Each row of a before or after table is a point. The points were changed in one or more steps. Then noise was added and the rows were shuffled. The steps act on how far a point lies along the listed directions, d1 being the first. Write out the steps. A step turns or swaps two directions, mirrors them in a line or flattens them onto one, adds a multiple of one to another, or multiplies one. Angles are multiples of 10 degrees, from the lower direction toward the higher: turns from -170 to 170, lines from 10 to 170 but not 90. Use the fewest steps. Two steps may share a direction if one is a turn and the other turns, adds or multiplies; they go together, in the order done. Otherwise the lowest direction goes first.

Directions:
(1): -42  29 -27
(2): 36 43 -9
(3): -15  24  50
Before (8 x 3)
0:   3  27   8
1: -22  -9  -5
2:   0   7 -20
3:   0 -12  19
4:   2   3  -5
5:   2 -13  -5
6:  -7 -19  30
7:  -3  -2  -4
After (8 x 3)
0: -32 -61  34
1: -49 -38   6
2:  -7  -4  -2
3:  34  57   6
4:   6  25 -19
5:   6  12  -6
6: -11 -21  -6
7: -10 -34  20
Steps: turn d1 and d3 by 20 degrees; multiply d2 by 3

Directions:
(1):   6 -35 -60  19   9 -17  -2   2
(2):  -3  -4   7 -11  -4 -35  55  33
(3): -41  13 -10 -38  14 -36 -28  -2
(4): -46   9 -17  16 -42  24   2  23
(5): -10 -16  32  45 -14 -40 -21  -4
(6): -21  36  -7  37  45   3  19  -7
Before (11 x 8)
0: -37  29  10  29   6  11   9   0
1:  18 -11 -22  26   8  25 -30 -19
2:  11   1  22  32   7 -19  -5  -7
3:   3  10   0 -18   0  12 -12 -11
4:  20  -7 -11   1  17  -1 -24 -12
5:   7 -11 -34  -1   1   0  15   8
6: -22 -13 -14  60   4 -16 -20  -7
7:   0  -3  33  23 -13   1 -52  -2
8: -17   3 -15 -10   1  26 -28 -19
9:  -9   4   7 -23   5 -14  -2   7
10: -19  -6 -38  32  11 -11 -12  -6
After (11 x 8)
0:   8  16   7  31  25  -6   7  -8
1: -15  -7  -7  -9 -11  19 -37 -19
2: -18  -1 -12  27   0 -11 -16  -5
3:   4   1   0 -16  -5   6 -17  -8
4:  -8   3   2 -22   6 -14  -1   9
5:  16  -6  -5  23   3  26 -33 -20
6:   8 -14 -10  -3 -14  -6   6   8
7: -26  11  -7  53  19   0  -9  -7
8: -31   1  17  35 -19 -10 -10   2
9:  -8  33  -8  20  34  32 -22  -4
10:  17  -1  -4  -2  17   4 -23 -13
Steps: multiply d1 by 0.4; swap d5 and d6

Directions:
(1):  18 -11  42  -6  40  52 -15  -9  12  27 -27 -60
(2): -52 -43 -32 -14 -14  54 -14  36  -2 -39 -14  -4
(3): -40  -7  15  46 -12 -26  53  16 -12  20 -58 -18
Before (11 x 12)
0:  19  13  -2   1   8 -11  -5 -20  -1  -2  29  10
1: -15  -9 -11   0   7  25 -11   6   8  -1  -7  -6
2:  29  11  17 -23  21   2 -23 -17   6  10  10 -17
3:  26  -1  32  -8  26  31  -6 -15   3  30 -24 -45
4:   6   8   6  -6   8  -5  -4  -9   9  11   7  -8
5: -21 -19 -15   9  -8  10  -4  -4   1 -12 -12  -4
6:   6   7  10   4   9  17   0  -3   6   1  -4 -12
7: -17  -9 -10  -3 -19   3   2  22  -7  -9   0  10
8:  -4   3  11  23   6  -3  23  -6  -3  18 -26 -19
9:  27  39  -3   9  -2 -28   8 -14  -4  10  10   6
10:  18  22  16  14  18 -30  21 -23   4  27  -6 -14
After (11 x 12)
0:  -9  14 -37  -1 -22  -7   1  10  -8 -25  13  21
1:  12  17   5   8   3  -4   6  -9   4   0   6   3
2:  -8 -11  10  18   6   8   3 -15   5  12 -26 -25
3:  40  33  11   6  -4 -47  18 -27  -7  29   8  12
4:  13   2 -26 -22   1  12 -29 -11   1 -28  50  25
5:   9   6   7   3  18  10  -9 -13  11  18  -4 -12
6:  -9 -12  12  -1  -1  20   2  16  -3   6 -16 -20
7: -31   4   7  53 -13 -39  60   5 -15  22 -50 -10
8:  42  23 -12 -42   4 -19 -40 -22   5 -12  55  26
9: -26  10 -20  25 -18 -49  41   2  -8  -2 -13  17
10:   2  10 -10 -10   0 -13  -6  -6   7   0  20   9
Steps: turn d1 and d2 by -90 degrees; multiply d3 by 2.5

Directions:
(1):   9   4 -11 -32  25  15 -53  37  -5  52  20  35 -40  32   0 -33   4   4  12 -34
(2):  -8 -31  11  60  -8 -47 -41  -7 -13  29   4   0  32 -22  14 -59 -20   8   3  13
(3):  39  33  42  18 -18  16  43   9 -21   2 -27  22 -37 -23  -6 -31 -51 -10  32 -12
(4): -13  14 -31  50   6  45  11  -6  36  19 -41  36 -17 -25 -12 -18  48  25 -22  12
Before (12 x 20)
0:  17  26   9 -29 -15  17  54 -14   1 -60   5 -19  -4  -4 -11  56  -7 -25  -4  11
1:  -7  -5 -12 -37  21  14 -22   8   8   7  11   9   0  22  -9   7  30  10 -10  -1
2:  -8 -10 -14 -10   5  -8 -32  -1   9  17  13  -5  13   7   5 -10   9   5  -2  -1
3: -22  -9 -20 -11  -4   9   4 -22   9 -24   9 -21  35  -3   2  28  25   1 -13   7
4:  -5   8  20 -41 -14  -4  16   3  -5 -30  23 -18   0  14  -7  45 -20 -26   7   0
5: -15   9  -2  -1   2   1 -32  15   4  30  13  20 -18  12   6 -22   2  10   7 -15
6:  13  19  -3 -33   1  18  22   4   5 -15   3  -5 -15   8   1  38   2 -11   8  -4
7:   2   8 -10 -21   1  12  26   5   3 -20   4  -2   3   8  -6  19  -5  -4  -2   3
8:   8  17   3 -15  -7   3  30  -4   4 -19   2 -10  -4   1  -1  33   2 -10  11  -1
9: -15  -2 -27 -16  17  13 -23  10  21  40  -1  13 -13  21  -3  -7  32  12 -16 -12
10:  -4   0 -21  15  12  18 -18  17   9  31  -7  29 -25   5   5 -28  26  18 -13  -6
11: -14  -5 -35 -20   5  12   8  -4  16 -13   0 -15   6  11  -1  31  32   7 -15  -3
After (12 x 20)
0:   3  13  -7 -31  14  35   3   7  11   0  -7  20 -14  11 -16  10  27   9  -5  -2
1: -11   0 -26  31   4  23   6   3  17  10 -22  23 -16  -9   1 -12  37  20 -24   9
2:   4  13 -18 -26  -3  22  34   2   6 -22  -9 -11 -11   8  -7  34  12  -2  -1  -8
3: -13  13 -25  -7   9  32  11   2  29  22 -21  16 -19   6  -8   5  37  12 -18  -4
4:  40  28  38 -22 -20  -1  43   1 -25 -40  10 -10 -17  -5  -6  19 -51 -32  22   0
5:  18  18  15  -7 -11  -3  23   3 -10  -9   4  -4 -10  -2   1  14 -19 -13  24  -8
6: -23  12 -15  13   0  12 -23   8  18  25   4  23 -17   4   2 -15  22  18  -4  -6
7:  12  12   3 -18   0  10  28   7  -8 -14   3   5  -5   4  -5   4 -23  -5  10  -1
8:   9  14  31 -39 -13  -1   6  20 -14  -6  22   3 -21  15  -9  13 -37 -26  22 -15
9:  27  26  14 -18  -4  15  24  10  -6  -4  -5   6 -27  -4   1  10 -21 -10  21 -10
10:  -7   0 -20 -21   9   9 -20  -2  18  11   7  -4   4  11  -1   5  22   5  -6   0
11:  -4   6  -6 -36  -5  19  20 -14  -2 -30  11 -20  18   6   0  38   5  -7  -1  -5
Steps: turn d1 and d4 by 40 degrees; turn d2 and d3 by -50 degrees

Directions:
(1): -20  -4  22   8 -10   2  18  20  22 -40  26   9   0 -28 -19   5  -1 -23  28  10  -9  -9 -15  21 -23   0  23  43 -18  -2  24  12  13 -10  -5  -8  -1  -6  36  34  -1  22  -4  17  -2 -37 -30 -13
(2):  16  26  -6  50 -13  11  10  47   3  -9 -17  -1 -11  -5  18  -7  -7  14 -11   3 -22  26 -19  12   3 -32   1 -14  17  20 -16  20 -27 -18  20  16  16   3   4  18   9  42 -10  -5 -38   2  18  21
(3): -19  24  -5  36  25  23   7   4  35  30  20  60  16  21  -5  19   2   8  -5  17  29 -12   4 -36   5   6 -34 -20  -3  -9  14  15 -17 -20 -12 -10 -17   5   3  15  -5   5   0   5   8 -24  13 -14
(4):  18 -27  22  -7  27   2   0  25  35   9  13   7 -16 -14 -12 -23 -38  43  13  11 -10  -8  -3 -13 -19   6  25  10   8  19  -6 -20  -3 -11  -4  25  18  35 -36 -13 -44  -7  13  21   8  -8  14  -1
(5): -12  -5 -28  -5  -5 -26 -23 -27 -11 -16  18  14  38  19   4  18  -3 -11 -18  10 -34  25  24   7 -38 -11 -27  23  13  16 -13  -4 -13  -6   0  -6   7  23  16  -5 -54   2 -22   8  -6 -16   8  27
(6): -25 -24 -32   2  -8 -22  -3  18  10  10   4 -15  10  17 -12 -12 -11 -23 -23  22  15  26  -9  -5  -2  42  24   1 -34  -6  23   0 -31 -31  40  13   1 -18 -20   5   3   0  30 -16  11   0 -13  34
Before (12 x 48)
0:  19  11   0   7   3  11   5   0  -6  14 -15  -3 -13   5  -2   6  -1   9   1  -9  -6  -2   2  -4   6 -12 -10  -5  12   8 -14   1  12  17  -7  -2   9   3  -1   3   2   1  -6   6   3   8  10 -12
1:   6 -25  22 -17  18   0   1  -5  18  19   4   4  -9  -1 -14 -16 -21  10  12   4  15 -16 -10 -19  -2  22  25   6 -14 -11   0 -20   3   0 -15  13   1   4 -34 -16  -6 -23  17   3  24   8  -7  -6
2:  19  -4   3   6   6  -9 -10  29  19  22 -13  -2  -6   4  12 -17 -17  31  -9  12  -8   9   2 -16  -3  -3   5 -13  14  11  -9   3 -18   2   7  11  12  16 -28   2 -14   5  10  11  -9   7  25  24
3:  16  -9  24  -5  25   5  -3  -7  24  18  17  21  -4  -3 -11   5 -19  28  12  10  -6 -10   9 -14 -12   2  -3   5  10   3  -3  -7   4   3 -22  11   9  26 -20 -15 -31 -11   2  12  14  -3  13 -16
4:   8  -3  -6 -26  16   5  -6 -13  -2  23 -14   0  -3   9  -5 -11  -3  23  -9  -8  24 -15   9 -11  14  16 -14 -30  -1 -13  -7 -15  -4  -1   0   1  -2   4 -32 -31   5 -37  13  -5  17  19  15  -8
5:  -3 -14  -8  -6   8 -17  -1   7  11  18  15  11  17   4 -14  -4 -25  22  -8  17 -16  10   2  -8 -20  13   6  14  -6   3  -2 -10 -18 -12  10  18   6  23 -28 -11 -49  -1  17  13   2 -12   9  20
6:  -9  -4 -20   1  17  -1  -6 -17  12  24   7  21  13  26   5  19 -14  12 -12  10  17  -1  12 -31  -4   1 -21 -19  16   0  -9 -10 -16   0  -9   3  -6  22 -25 -20 -17 -13  -1  11  18   1   9   1
7: -21  11  -7   7  13  12   9  12  15  45   0  14  -1  17  -7  -4  14 -10 -20   0  60 -14  -3 -20  32  44  -3 -42 -25 -22  21  17 -21 -14  12  -4 -24 -31 -18   2  40 -11  26 -22  24   4 -11  -3
8: -13 -15 -13  -7  -5  -8  -6   5  -1  12  10 -22   6  -2  -2  -8   1 -18  -7   3   2  12 -14  10  -2  19  24   4 -18  -2  16  -7  -7 -13  22  -5  11 -12   2   7   6   3  14  -4   7  -4  -3  15
9:  15  -4  20  -4  -6  11  11  -1 -17  -2 -13 -17  -6 -24  -7  -7   0   8   2  -9   1 -11   8   3  -4 -11  13   4   8  -5  -5  -4   3  12 -15   4   3   6  -1 -10  13 -10   0  10   5   9   7 -16
10: -12  41  -1  38  14  29  19   4   0  14  -8  28  -8   3  13  20  26  10   5 -11  20 -13  -5 -12  35 -12 -36 -32   4 -14   1  16   4   5 -16 -24 -25 -14  29  23  41  13 -11 -11  -7  10  14 -21
11:  -1  -6  18  -2   5   7   9   3  21  10  11  15   0  -6 -12   2 -13  10   7   4  -2 -15  -1  -3  -6   7   7   8  -1  -4   1  -9  -5  -6  -9   6  -1   9  -6  -4 -14   4   5   8  11 -14  -8  -3
After (12 x 48)
0: -24  -2 -30  -3 -23 -28   0  -8 -17   2   5  -6  29  12  -9  12   2 -23 -20  14 -10  23  -2  11  -9  18  -2  16 -24 -12  12   7 -19  -9  24   1  -5 -13   3   5 -12   9  12  -7  -4  -7 -14  31
1:  10 -10   6   1   4   7   7   5  -5  18 -10  -9   0 -10 -10 -15 -10  14 -10   0  12  -4  10 -13  -4   5  14  -6   0  -4   1  -7 -14  -1  -4  13   2  10 -20 -15   6 -15  13   6  12  10  15  -2
2: -20 -25 -10 -20 -20 -26   0  -7  -5 -33  10 -24   9  -7  -6  12 -12 -28   5   7 -12  12  -4  19 -27   0  23  34  -2   2   3  -9   4   6   4   1   3   2   8  -1  -9   1  -4  17  11  -9 -30  11
3:  -5  12  33 -18 -16   8  19   0 -13 -24  -1 -17 -14 -33  -4   4  30 -28  21 -26  15 -29  -7  36  12   2  16   7 -10 -14  10  19  29  21 -13 -21 -15 -32  35  18  47   5  -6  -2   6  -7 -38 -27
4: -15  -6   0   0  -7  -2   7  -1  13   9  11   8  10   6 -14   4  -7 -12  -4  10   4  -2  -2  -1  -3  19   8   8 -13 -10   8  -4 -15 -14   6   4  -5  -4   2  -1  -3   4  12  -3  12 -11 -17  10
5:  -2 -19   0 -43 -13 -16  -1  -7 -18 -24  -9 -35  -3 -16 -13 -14   0 -10   4 -10  -3  -5   2  28  -8  15  17  14 -14  -9   2 -15  10   1   9  -2   7  -9  -2 -16   7 -26   6  -1  10  10 -17   2
6:  10   3  45  12  19  22  30  36  22 -25   5   3 -37 -48  -5 -11 -10  33  45 -11 -12 -25 -20  12   3 -15  24  17   4   4   1  -4  27   8 -21  -2   2   8  20  26  10  18  -4  19  -8  -3   0 -28
7:   2  -6  -7   2 -25 -20  -3  32  -1   0 -21 -30  -6  -4   8 -17  -2  -8  -9  10  -5  19  -9   9   4   9  22  -2  -7   0   8  13 -14   1  24   5   7 -17  -6  18  21  15  15  -3 -14  11  -2  33
8: -17 -21  -5 -16  -6 -16  -3 -19  -3   8   1  -6  10  12 -10  -4  -2 -29  -5   6  13   3  -7  -6  -1  31  18   8 -27 -21   9  -8  -5  -6   1   1  -7 -19 -13  -5   9 -16  13 -13  20   9 -21  12
9: -12 -27  -6  -8  -2 -22  -4   2  17   4  20  -7   7   3 -21  -2 -16 -15  -6  24  -4  15  -1   0 -21  30  21  22 -21  -5  18  -2 -14 -15  13  12  10  -3 -12  -3 -19  -4  20  -5  17  -5 -15  17
10:  -8  15 -13   2  -4   7  -8 -21 -17  20   4  -2  11   9  13  13  22 -16  -9 -11   8   4  -3   4  13  -5 -13 -16   0  -9   5   3   2   5   0 -23   0 -13  18   4  20   1  -6  -5   1   0   9   1
11:  16  -8   2   1   2   4   8  17   4   9 -12 -14 -19  -2 -12  -7 -16  11   3  -1  -9   0  -6   0  -3   2  15   7   0  13  -7  -7   7   7   5  10  17   2 -11   5  -6   3   7   8   7   3   5  -3
Steps: swap d1 and d3; add -0.5 times d2 to d5; turn d4 and d6 by 90 degrees
